Each point is reached from the start by the listed moves, each made once or not at all, plus a little noise. Say if it took an odd or an even number of moves. Then give how often each move was made.
In the rows, 128 means zero.

Moves:
(1): [150 122 119 172 143 142]
(2): [133 179 101 139 120 124]
(3): [125 142 158 164  97 116]
Start: [126 122 118 121 132 180]
Points:
[131 172  90 132 124 176] => odd (0, 1, 0)
[126 121 119 122 132 179] => even (0, 0, 0)
[149 180 111 212 107 178] => odd (1, 1, 1)
[144 130 139 202 115 182] => even (1, 0, 1)

Moves:
(1): [159 124 108 118 124 131 151 138 119]
(2): [140 167 138 121 139 127 158 118 118]
(3): [141 123 143 142 164 127 127 152 113]
(4): [141 123 152 143 112 117 124 134 149]
(5): [135 127 103 145 175 122 147 103 133]
(6): [120 142 116 152 132 158 124 140 128]
(7): [124 123 134 130 134 149 161 122 115]
(8): [109 135 102 122 130 106 152 143 136]
(9): [127 122 134 108 135 134 125 132 162]
Start: [120 124 150 117 131 140 149 137 111]
Points:
[108 130 100 127 179 112 192 128 123] => even (0, 0, 0, 0, 1, 0, 0, 1, 0)
[137 172 168 146 130 157 175 142 120] => odd (0, 1, 0, 1, 0, 1, 0, 0, 0)
[165 159 105 125 225 114 249 155  90] => odd (1, 1, 1, 0, 1, 0, 0, 1, 0)
[106 113 151 106 184 140 201 174 124] => even (0, 0, 1, 0, 0, 0, 1, 1, 1)
[127 127 121 118 186 176 223 194 115] => even (1, 0, 1, 0, 0, 1, 1, 1, 1)
[148 115 133  86 133 153 167 153 133] => even (1, 0, 0, 0, 0, 0, 0, 0, 1)
[162 153 193 137 160 134 173 155 104] => odd (0, 1, 1, 1, 0, 0, 0, 0, 0)

Moves:
(1): [156 122 141 117 123 122 113 146 131 134 111 142 118 122 154 126 127 140
 135 146 122 133]
(2): [133 177 114 132 129 107 142 125 125 126 127 108 132 120 122 107 152 134
 126 116 116 100]
(3): [120 136 169 147 140 118 126  94 143 150 157 130 135 150 137 122 133 112
 136 159 149 149]
(4): [132 105 110 194 120  88 138 149 106 107 106 130 162 145 127  98 157 154
 121 154 149 117]
(5): [145 117 119 107 161 127 147 134 141 129 150 161 116 126 120 116 131 128
 116 122 125 116]
(6): [158 141 146 159 155 199 122 152 150 130 121 130 158 128 120 141 130 131
 112 142 145 101]
(7): [113 123 132 142 115 150 157 137 128 121 130 114 106 135 135  98 137 147
 140 131 131 129]
(8): [100 128 126 102 125 131 141 163 117 100 129 143 159 118 118 139 133 127
 137 132 136 156]
(9): [124 125 129 122 118 128 128 137 162 133 122 137 127 127 131 145 141 120
 141 117 121 118]
(10): [105 129 118 132 131 129 125 151 136 180 122 118 143 126 113 118 116 129
 128 129 146 137]
(11): [170 158 114 144 111 112 131 125 152 121 165 150 124 133 107 161 128 180
 130 109 156 157]
(12): [119 125 111 141 110 136 147 116 118 153 109 141 134 128 137 129 149 133
 132 119 133 139]
(13): [159 132 147  90 122 134 157 114 121 130 113 109 154 124 120 120 123 143
 143 128 124 104]
(14): [135 127 120 110  88 134 129 144 131 119 127 123 119 167 114 132 129 115
 113 142 130 131]
(15): [118 130  86 120 132 127 106 139 105 117 145 125 114 152 177 128 131 100
 133 125 172  99]
(16): [126 134 124 116 127 116 160 144 120 114 123 100 126 127 144 145  99 134
 116 136 126 135]
(17): [127 114 151 118 121 135 103 110 137 154 120 107 133 148 126 138 169 154
  97 125 131 120]
(18): [ 75 156 129 113 131 119 106 128 147 120 112 154 110 135 136 135  90 172
 147 119 125 118]
(19): [137 142 129 137 131 138 129 142 103 134 128 129 120 148 106 154 156 121
 176 142 118 130]
(20): [128 141  95 120 133 129 124 122 139 109 120 111 144 126 139 122 152 137
 141 164 130 126]
Start: [128 127 148 144 126 120  84 122 110 143 108 117 147 117 130  87 131 107
 127 146 151 136]
Points:
[103 149 180  33 144 125 132 160  96 135  91 124 173 149  99 144 131 190
 166 155 139 125] => odd (0, 0, 0, 0, 1, 0, 0, 1, 0, 0, 0, 0, 1, 0, 0, 1, 1, 1, 1, 0)
[176 232 126 136 171 126 106 207 189 171 118 156 146 104 124 118  78 232
 117 143 186 109] => even (1, 1, 0, 0, 1, 1, 0, 0, 0, 1, 1, 0, 0, 0, 0, 1, 0, 1, 0, 0)
[ 85 192 147 121 113  84  52 162 211 168 123 181 181 129 142 134 131 201
 198 198 214 208] => even (1, 0, 1, 0, 0, 0, 0, 1, 1, 1, 1, 0, 0, 0, 0, 0, 0, 1, 0, 1)
[212 154 137 148  89 167  88 219 156 134  89 154 143 245 140 115 222 249
 169 187 237  46] => odd (1, 0, 0, 1, 1, 1, 1, 0, 1, 0, 1, 0, 1, 1, 1, 0, 1, 1, 1, 0)
